Rows are points. Each copy is the shape, with its points in the same order, turned, moved and blurred by noise. Some copies are also mirrored. Which?
(in the rows, 128 means zero)

Shape (7 x 3):
[[140 125 140]
 [170 121 108]
 [126 142 139]
 [125 109 130]
 [ 97 135 107]
 [117 149 120]
 [111   7 175]]
Copy 1 (7 x 3):
[[124 126 152]
 [ 78 107 137]
 [136 117 144]
 [110 141 139]
 [145 139 103]
 [141 121 123]
 [ 92 244 193]]
Copy 1 is: only turned
Copy 2 (7 x 3):
[[131  94 141]
 [152  62 128]
 [135 111 155]
 [134 116 127]
 [167 130 155]
 [145 109 172]
 [102 150  22]]
Copy 2 is: only turned

Shape (10 x 6):
[[ 78 123  65 120 180 183]
 [125  98 149 103 132  73]
 [111  93  60 118  82 169]
 [176 151 128  87  87 120]
 [168 161 139  84 161 177]
 [183 132 112 141  81 111]
 [ 59 116 122  70 126 118]
 [160  87 162 168 132  96]
 [ 93 177 107  82 161  96]
 [ 60 191 119 111 146 134]]
Copy 1 (10 x 6):
[[ 89 193  47  79 140 131]
 [160 114 123 149  80 137]
 [ 64 188 109 114  87 193]
 [110 178 162 192  92 129]
 [143 227 117 171 139 103]
 [ 94 145 144 208 105 173]
 [121 146 131  74  84 113]
 [170 113 116 183 127 189]
 [105 139 101 133 103  61]
 [ 89 145 124 100 153  71]]
Copy 1 is: only turned
Copy 2 (10 x 6):
[[120 165  78 177 210 141]
 [129 160 119 100  80 138]
 [ 77 126 103 176 156  73]
 [ 77  86 146 101 111 134]
 [ 90 116 152  87 186 176]
 [121  73 148 116 107 101]
 [ 82 191 104 164 110 161]
 [173 151 161  93 106 102]
 [115 134  88 144 122 209]
 [117 143 124 193 143 211]]
Copy 2 is: only turned

Shape (11 x 8):
[[105 180 135 102 175 121 124 141]
 [124 117 192 127 124 139 171 158]
 [109 215  92 147 128 106 181 156]
 [172 167  74 143 140 129 165  51]
 [195  78 117 192 123 138  60  61]
 [122 180  83 131 110 200 185 136]
 [187 145 103 190 173 190 142 143]
 [ 99  74 111 160 130 119 113 136]
 [ 75 123 184 123 152 105 171 128]
 [177  82 141 103 162 100  79 152]
 [119 203 131 102 140 130 113 187]]
Copy 1 (11 x 8):
[[153 132 148 153 191  86 171 130]
 [123  97 128 148 186 173 141 170]
 [188 183 208 142 166 135 147 146]
 [148 152 179 126 103  73  67 151]
 [ 92 131  58 127  37  99 108 146]
 [184 101 216  97 124 147 135 134]
 [175 132 119  54 109 113 141 178]
 [142 133  82 147 127 160 126  92]
 [149 106 120 194 208 149 125 148]
 [ 64 144  72 109 164 104 152 118]
 [138 148 175 134 181 116 213 133]]
Copy 1 is: mirrored
Copy 2 (11 x 8):
[[110 150 133 156 150  75 113  90]
 [116  79 103 162 126 138  71 108]
 [138 135 131 104 212  94 128 125]
 [145 160 128  37 101 102 152 136]
 [212 134 183 123  14 129 133 115]
 [ 94  85 140  92 153  90 175 160]
 [182 103 109 130  91  59 144 176]
 [178 114 141 166 114 157 148  80]
 [105 109  87 140 142 131  80  56]
 [158 183 147 209  72 149 102 124]
 [107 137 171 166 185  77 105 133]]
Copy 2 is: mirrored

Shape (16 x 11):
[[142 101 119 136 143 142 147 136 109 127 139]
 [124 104 117 129 107  79 125 141 125 124 119]
 [130 109 118 112  33 166 105 149 130 161 122]
 [146 115 127  92 150 163 108 151 117 105 116]
 [ 88 100 122 100  86 160 114 151 134 139 139]
 [128 103 151 120 152 153 105 137 148 145 132]
 [131 113 124 117 153  98 108 152 184 119 163]
 [131 138 179 128 109 161 120 131 142 111 138]
 [127 110 249 132  96 161 113 156 119 132 114]
 [118 234 150 141 117 122 108  96 127 104 139]
 [138 121 120 135 147 170 145 135 155 117 104]
 [147 132 122 141 125 172 193 157 141 220 116]
 [128 109 125 111 151 157 129 156 137 101 137]
 [144 153 117  84 109  71 171 152 128 126 168]
 [151 164 134  98 130 122 176  84 111 121 125]
 [159 112 116 143 151 134 134 114 118 112 136]]
Copy 1 (16 x 11):
[[126 154 101 125 109 129 113 112 137 112 107]
 [121 128 131 113  74 100 122 142 154 105 152]
 [111 151 193 196  60 106 107 130 134 122  93]
 [144 161 111 139 129  91 122 144  99 110  91]
 [123 161 176 140  80 115 118 117  92 116 103]
 [161 190 142 117 117 104 101 128 125 131 113]
 [184 160 120 109  83 100 141 132 120 146 161]
 [166 151 152 159 136 120  84 114 119 116 136]
 [162 187 175 161 140 147  28 151 125  81 137]
 [134 124 167 161 192  92 144 109 142 134 197]
 [158 132 127 125 139 120 113 127 132 150  88]
 [105 181 143 141 117 181 117 142 169 198  83]
 [161 150 118 123 118 120 120 126  99 120 104]
 [ 98 132 101 146  87 130 137 150 114 145 192]
 [ 88 120  99 142 158 105 100 120 129 161 155]
 [144 140  92 127 121 111 113  99 149 123 125]]
Copy 1 is: only turned
Copy 2 (16 x 11):
[[113 143 123 127 153 110 105 135 155 124 110]
 [150 146 126 106 138 148  70 145 118 100 113]
 [124 121 158  31 137 108  91  72 121  91 106]
 [158 147 106 121 138  75 111  99 148 138 102]
 [132 120  99  50 142 110 108 107 123 111 106]
 [141 112  93 108 126 102  97 106 161 142 144]
 [132 144  84 116  95 103  67 152 109 141 154]
 [131 135 103  96  84 118 115  85 167 121 109]
 [137 102  77  99  93 146  72  51 209 102  87]
 [140 144 132 149  44 151 168  80 112  99 131]
 [136 167 120 103 132 110 125 109 160 164 130]
 [ 59 102 160  98 174 142 105  81 139 193 126]
 [132 159  87 113 131  90 108 118 146 144 109]
 [103 147 137 138  95 129  80 149  77 134  68]
 [134 125 165 149 102 135 139 134 141 149  78]
 [126 154 133 141 130 100 115 142 161 125 130]]
Copy 2 is: only turned

Shape (15 x 12):
[[ 84 147  87  90 119 146 120 135 139 109 134 124]
 [120  97 177 125 137 120  92  95 165 170 100 134]
 [180 159 129 149 142 128 106 102 153 114  90  99]
 [116  93  86 149 170 187 148 108  83 114 141  86]
 [132 112  88 122 174 147  85 125  92 201  90  60]
 [187 168 150 125 117 139  89 185 102 169 170 127]
 [119 159  68  92  76 127 156 127  67 157 110  74]
 [134 134  85 149  99  76 175 109 193  96 169  80]
 [102 208 166 109 162 168 149 161 178 158 111  88]
 [114  80 198  88 152 130 107  67 129  81 121 141]
 [142 148 146 118 106 142 123 198 119  94 110  72]
 [206 202 115  81 146 120 160 133 235 127 143  34]
 [ 94 117 178 134 156 179  52 115 121 122 175 102]
 [166 115  97 146 184  75 113 150  54 125 132 150]
 [114 140 152 114 186 127 108  74 102  79 172  76]]
Copy 1 (15 x 12):
[[106 157 146 134 120 125 161 150 137 102  99 119]
 [116 124 108 156 131  52  84  79 148 163 134 103]
 [108 128  99 189 133 152 116  79 152 174 115 148]
 [ 90 119  95 153  66 159 100 180  88 142 148 123]
 [ 75 126  54 123  74 100 114  87  79 114 140 174]
 [132  68  81 101 158 150 124  90 120 113  32 144]
 [105  96 159 142  41 149 164 117 112 107 100 175]
 [174 171 180 176 104 142 140 149 119 203  73 164]
 [ 90 186 140 115 102 161  82  62 147 114  66  92]
 [102 103 127 186 133  82 131 119 129 184 148  30]
 [137 122 107  93  85 180 159  94 164 155  86 107]
 [164 221 126 194 119 194 140  33 110 151  40 131]
 [ 73 129  61 138 128  83 111 150 129 159  76  64]
 [ 94  56 124 105 162 152 133 126  80 176 141 173]
 [ 54 135 113 169 122 128 145 139  79 206  93  80]]
Copy 1 is: only turned
Copy 2 (15 x 12):
[[144 103 127 136 124 177 133 132  72 130 122 101]
 [144 112 129 105 147  92  97 114 183  95 113 145]
 [136  89 118 185 125 109 156 100 177 136  62 111]
 [ 91 200 140 132 132 149 138 160 119 121  49  74]
 [108 144 126 189 189 116  87 124 110  52  45  96]
 [151 103 170 182 156  84 106  83  81 177  54 158]
 [126 124 166 202 161 112 162 196  65 103  98 108]
 [116 139 142 173 100 176 197 145 140 129 116 193]
 [115  99  38 144 155 104 136  93  85 152 121 121]
 [135  85 147  41  96  97 121 147 170 117  88 110]
 [136 108 147 154  96  92 192  85  62 118  97 109]
 [133  53  40 209  97 142 188 108 117 118  43 210]
 [ 91 141 140 111  90 103  49  89 131 140  99 102]
 [ 98 110 219 121 205 125 156  99 131 127  29 110]
 [ 47 101 127 113 103 135 124 138 130 143  69 103]]
Copy 2 is: mirrored
Copy 3 (15 x 12):
[[126 107 102 119 142 100 137 122 159  82 108 115]
 [125 159 126 101 113 118  97 122 144 192  88 159]
 [144 200 119 147 167 128 166 105 131 166 112 118]
 [118 102 161 139 181 111 142 144  75  99 143 161]
 [ 79 154  80 116 168 101 140 200  93 149 151 139]
 [ 94 175 123 155  87  45 140 130 148 151 160  78]
 [150 163  85  87 146  94 206 169 146  66 168 141]
 [212 135 133 107 173 130 118  82 160 119 182  99]
 [ 63 194 112 127 143 126 111  59 164  94 136 131]
 [157 108 142 154  92 136 135  94 158 161  73 211]
 [112 152  93 123 113 111 182  68 111 113 169 117]
 [126 202  90 159 227 141 130  47 215 174 203  86]
 [116 119 107 166 122  58  84  81  95 129  98 174]
 [133 129 129 182  86 139 146 204 106 132 151  96]
 [157 112 110 201 147 123 107 107 126 124 143 196]]
Copy 3 is: only turned
Copy 4 (15 x 12):
[[119  96  60 129 113 161 133 178 162 139 140 153]
 [137 118  96 107  84 169 140  98 120 130  46 126]
 [132  90 104 117  84  85 193 111 123 169 110 133]
 [128 105  97  79 176  97 150 169 208 167  94 186]
 [ 54  84  81  87 113 108 162  95 181 140  64 197]
 [ 84 136 105 135 118  76  84  91 111 149 138 180]
 [ 87  99  19 127 156 123 188 108 168 121 178 167]
 [149 170  72  57 103 130 202 172 108 111 168 117]
 [142  83  60 139  91 126 150 165  49 131  86 214]
 [186 100 143 135 131 141 131 147 161 100  55  85]
 [146  75  53  99 134  73 116 133 102 127 144 150]
 [133 138  58 112  20  39 210 173  70  76 131 176]
 [103 113 107 111 143 123  83 179 134 166  33 122]
 [ 92  93 193  89 136 114 137  92 171 135 157 167]
 [128 106 148 124 159  98 168 200 141 116  85 106]]
Copy 4 is: only turned

Shape (16 x 12):
[[137 150 124 199 136 155 123  72 162  96 174 124]
 [158 124 154 143  29 163 108 124 138 169 134 130]
 [ 93 121 143 137  35  57  40 104 189 170  87 147]
 [123 160 120 107  97 140 144  97 106 129 157 128]
 [ 74  98 133 130 133 155 158 122  60 144 131  54]
 [108  54 122 198 125 133  85 105 108 178 137 156]
 [164 105 135 134 141 144 124  96 168  97 118 188]
 [113  79 152 209 167 152  86 167 149 162 159 108]
 [156 120 171 203 192 181 120 122 155 147  93 140]
 [131 109 188 147  92  68  55 106 159 135 109 130]
 [191 106 172 106 130 100 112  89 187 183 124 138]
 [130 111 127 136 107 106 179 142 138 157  81 144]
 [130 161  75 210  87 102  88 101  58 157 166 172]
 [123 105 179 188 135 152 125 132 117 162 145 186]
 [115 160 129 130 177  89 110 104 173 175  75 176]
 [157 133 108 107  94 116  83 130  55 172 155 148]]
Copy 1 (16 x 12):
[[141 138 133 133 109  93 152 143 205  93 173 168]
 [133 132  84 191  89  61 126 132 145 166 119  88]
 [164 124 127 189  80 154 113 207 155 164  32  81]
 [129 103 118 137  97 102  73 110 140 127 162 130]
 [156 112 157 174 172 117 108  88  69 150 181 163]
 [115 144 104 175 129 125 167 204 107 166 144 177]
 [104 106 122  73  84 104 172 150 165 151 133 131]
 [149 194 105 156 171 145 201 162 123 139 170 137]
 [ 91 170 142 113 166 112 200 137 185 184 168 138]
 [159 142 113 134 132 126 132 177 155 153  41 118]
 [103 101 111 102 156  83 135 191 157 143 101  64]
 [ 99 143 178 127  99 102 124 141  96 167 136  89]
 [ 77 179  91 194  73 126  73 167 142 112 137 198]
 [122 185  98 118 121 101 142 168 138 194 165 147]
 [ 81 128 167  97 126 180 111 186 174 169 126  94]
 [ 81 123  52 163 115 123  73 128 100 136 121 138]]
Copy 1 is: only turned
Copy 2 (16 x 12):
[[150 167 153 143 196  59 160 132 170 148 103 132]
 [205  79 148  83 150 116 101 171 146 137 138 122]
 [162 144 162  45 118 122 127 249 216  64 183 129]
 [161 130 117 132 159 128 168 154 119 142 155  78]
 [109 135 187 146 115 174 173 127  75 137 117 120]
 [172 195 216 115 123 110  83 145 127 109 146 145]
 [158 190  81 117 155  63 107 171 127 112 114 135]
 [161 136 198 129 105  72 101  94 142  81 109 177]
 [142 172 128  99 105  79 101  83 151 132  70 163]
 [133 149 161  59  94  69 128 214 173  99 147 123]
 [137 146 102  28 140  55 126 156 117 110 181 146]
 [ 94 128 104  99 147 147  90 143 140 117 149 136]
 [196 176 189 170 141 117 117 144 194 169 201  74]
 [160 166 166 104 138  93  79 108 145 101 107  88]
 [125 205  88  71 123 115 136 128 178  77 161 133]
 [195 130 146 127  96 123 127 151 114 139 208  70]]
Copy 2 is: only turned
Copy 3 (16 x 12):
[[ 79 118 103 132 192 155 178 161  81 155 148 129]
 [ 89 137 114 153  53 100 203 146 126 157 152 134]
 [ 85  92 139 145  52 167 154 195 226 213 172 158]
 [118 156 126  90 132 105 152 135 132 138 130 128]
 [117 175 194 155 130 155 133  82 130  77 130 102]
 [ 96 134 155 168  86 221 178 165 106 119 119 187]
 [114 126  54 137 113 158 115 172  87 165 120 154]
 [141  90 172 208 122 205 173 149  68 140 149 134]
 [ 92  67 112 179 114 167 115 164  36 106 155 128]
 [116  99  99 169  86 182 154 194 190 157 185 135]
 [130 154 101 169  80 122 111 225 116 156 191 156]
 [105 129 136 164  81 115 100 170 130 140  86 118]
 [100 100 145  94 140 144 229 178 153 104  81 200]
 [120 109 121 135  74 185 177 178  69 116 115 119]
 [111  68 146 109  98 155  60 208 123 152 144 157]
 [166 138 131 113  87 116 184 145 158  98 126 200]]
Copy 3 is: only turned
Copy 4 (16 x 12):
[[114 101 196 170 124 178 152  92  59 109 169 127]
 [155 104 104 204 145 116 133 147 136  81 198 139]
 [199  93 160 163 137 128 193 137 200 152 239 200]
 [114 122 168 161 162 146 107 139 141 123 150 104]
 [ 90 166 150  87 103 151 133 172 157  70 142  91]
 [160 165 186 139 106  87 200 124 110  59 163 159]
 [ 95 130 155 186 135 112 155  50 109 146 146 163]
 [148 105 142 103  73 114 188 128  69  66 133 169]
 [123 129 133 152  30 110 142  74  67 124 138 143]
 [175  90 140 159 110 136 220 100 173 141 183 152]
 [144 126  99 182 129 103 204 125 107 197 167 133]
 [122 166 128 170 108 142 127 147 163 144 132 185]
 [225 151 228 171 159 147 124 117 124  64 143 124]
 [142 116 175 189  78  83 159 119 112  85 114 148]
 [162 135 182 139  86 105 137 101 137 218 148 170]
 [196 140 144 142 186 103 132 123 154  96 130  94]]
Copy 4 is: mirrored
